Each row is a point. A path goes straight from each point to the next, and from the last back to the first. The post is the endless flat space through its rows: a point in 2 columns, a line in 3, a plane in 4, and so on, so that a path can go around it. How many times does the path go around the post? Going back the other way cancels.

Post (1 x 2):
[[3.1 1.4]]
Path (20 x 2):
[[ 3.0 -2.6]
 [-1.4 -4.0]
 [ 1.3  4.0]
 [ 3.3  9.4]
 [ 5.3  8.5]
 [ 0.9  5.3]
 [-1.1  2.0]
 [ 1.6 -2.3]
 [ 4.8 -3.9]
 [ 5.6  1.2]
 [ 3.7  5.0]
 [ 2.4  4.0]
 [ 4.5  4.6]
 [ 7.8 -2.9]
 [ 4.4 -4.5]
 [-0.3 -5.1]
 [-1.0  5.4]
 [ 3.1  6.6]
 [ 7.2  4.8]
 [ 5.7 -0.6]]
Times around: 1

Post (3 x 4):
[[ 2.4  2.7 -1.4  3.3]
 [-2.4  1.4  0.0  2.3]
 [-8.1  1.6  8.1 -4.9]]
Path, 21 rows:
[[-2.3  1.9  1.6 -2.3]
 [-4.7  0.0  5.3 -3.5]
 [-7.6 -4.8  2.7  6.2]
 [-2.4  5.0  8.2 -1.7]
 [ 0.5 10.5  5.0  0.2]
 [ 1.4  5.3  2.7 -3.2]
 [-1.7 -1.7 -7.7  2.6]
 [ 5.7 -1.7 -6.1  3.0]
 [-4.8 -1.2  1.0  2.7]
 [-1.8  4.2 10.4 -0.8]
 [ 1.5  6.6  7.5 -2.2]
 [-2.7  5.7 -1.9  1.1]
 [-4.9  6.9 -2.4  0.5]
 [-5.9  2.0  1.6 -3.9]
 [ 4.6 -0.7  1.7 -6.3]
 [-3.7 -2.5  5.4 -1.9]
 [ 1.5  0.3 -1.2 10.7]
 [-2.3  4.1  6.1  0.5]
 [ 3.4  5.5  1.2 -0.4]
 [-3.0  6.6  3.1  0.4]
 [-1.7  1.0 -9.0  7.7]]
Times around: 3

Post:
[[ 4.0  4.7  5.2 -1.4  0.0  0.0 -0.9  2.0]
 [-4.5 -7.4 -0.7  0.7  1.7  4.3  5.1 -2.2]
 [-0.3 -3.6  1.7  0.8 -0.8  0.0  5.7 -9.0]
 [-1.9 -5.2 -1.4 -4.2  6.5 -7.8  6.9 -5.2]
 [ 5.8  3.1 -2.2 -4.4  2.9 -0.7  2.1  2.9]
 [-3.4  0.4 -2.5  1.2  3.0  2.8  1.1 -1.9]
 [-0.1  2.7 -5.8  0.0  0.1 -2.5 -4.8  5.4]]
Path:
[[  0.2   1.0   2.6  -2.5  -1.4   3.4   4.8  -0.1]
 [  2.0   5.3  -6.4  -0.6  -1.0  -3.8   1.4  -1.9]
 [ -4.8  -5.0  -3.4  -0.4   1.9   3.5   5.4  -4.3]
 [  1.2   2.5  -3.3  -9.1   3.5  -7.4   6.6  -0.4]
 [ -1.3   1.9  -2.9   1.1   0.6   3.8   7.8  -5.9]
 [ -4.2  -5.8   3.0   2.6   6.6  -3.2   5.2  -3.7]
 [ -0.5   2.2   6.1   2.8  -0.3  -8.6  -8.3   1.6]
 [ -6.0  -2.2  -8.7   1.4   3.0   1.3  -2.7   0.2]
 [ -3.2  -0.8  -0.7  -4.2   4.9  -0.1   3.5  -1.6]
 [  2.2  -2.1  -2.6  -5.9  -0.9  -3.4   6.1   1.5]
 [  1.3  -2.3  -6.3  -2.4   4.4  -3.6   5.1   6.6]
 [ -1.6   2.2  -8.3   0.7   9.8  -9.7  -2.4   0.5]
 [ -6.6 -11.2  -1.9   2.5   0.8   6.2   2.7   0.4]
 [  5.4   4.6  -2.1  -6.1   4.0  -3.1   0.7  -0.1]
 [ -0.4   4.2  -4.8  -2.5  -1.1   2.6   4.1  -4.2]
 [ -3.5 -10.0   7.5  -0.5   0.2   0.1  11.0  -7.3]
 [ -6.2  -3.2   4.3   3.0   5.6  -1.9   5.8  -4.9]
 [  3.2  -2.5   8.6  -0.8   3.8  -0.4   3.8  -0.2]
 [  0.4   0.2 -10.5  -2.1   4.9  -3.2  -0.1   6.9]
 [  1.1  -0.5  -0.9   5.7  -5.4  11.1   5.3  -0.5]
 [ -2.3   1.1  -7.8   4.8   3.1   5.4   0.4  -3.0]
 [ -2.1  -1.3   6.8  -2.2   8.0  -6.1  -3.0   0.8]
 [  3.8   2.7   3.4  -4.8   0.6  -4.6  -2.5   1.7]
 [  0.6   1.0  -2.0  -1.3  -4.1   4.9   4.4  -5.7]
 [ -2.0   3.9   2.9   0.2  -0.7  -0.6  -1.8   4.5]
 [ -3.7  -4.3   5.4   3.3  -1.4  -1.2   0.3  -1.1]
 [ -1.7  -4.8  -7.6  -3.9   9.2   3.0   7.7   5.2]
 [ -1.2   2.2   4.2  -5.1   8.1  -7.9  10.7  -5.4]
 [  1.6   4.5  10.3   1.9   3.4  -3.9   1.6  -4.7]
 [ -4.2  -3.0   2.9  -1.8   8.9 -10.4  -2.2   3.4]
 [  7.8   5.4  -6.1  -3.6  -0.8  -1.4  -3.5  -0.7]
 [ -3.2 -10.6   3.2  -4.4  -0.4  -1.6   5.5  -2.8]]
Times around: 4
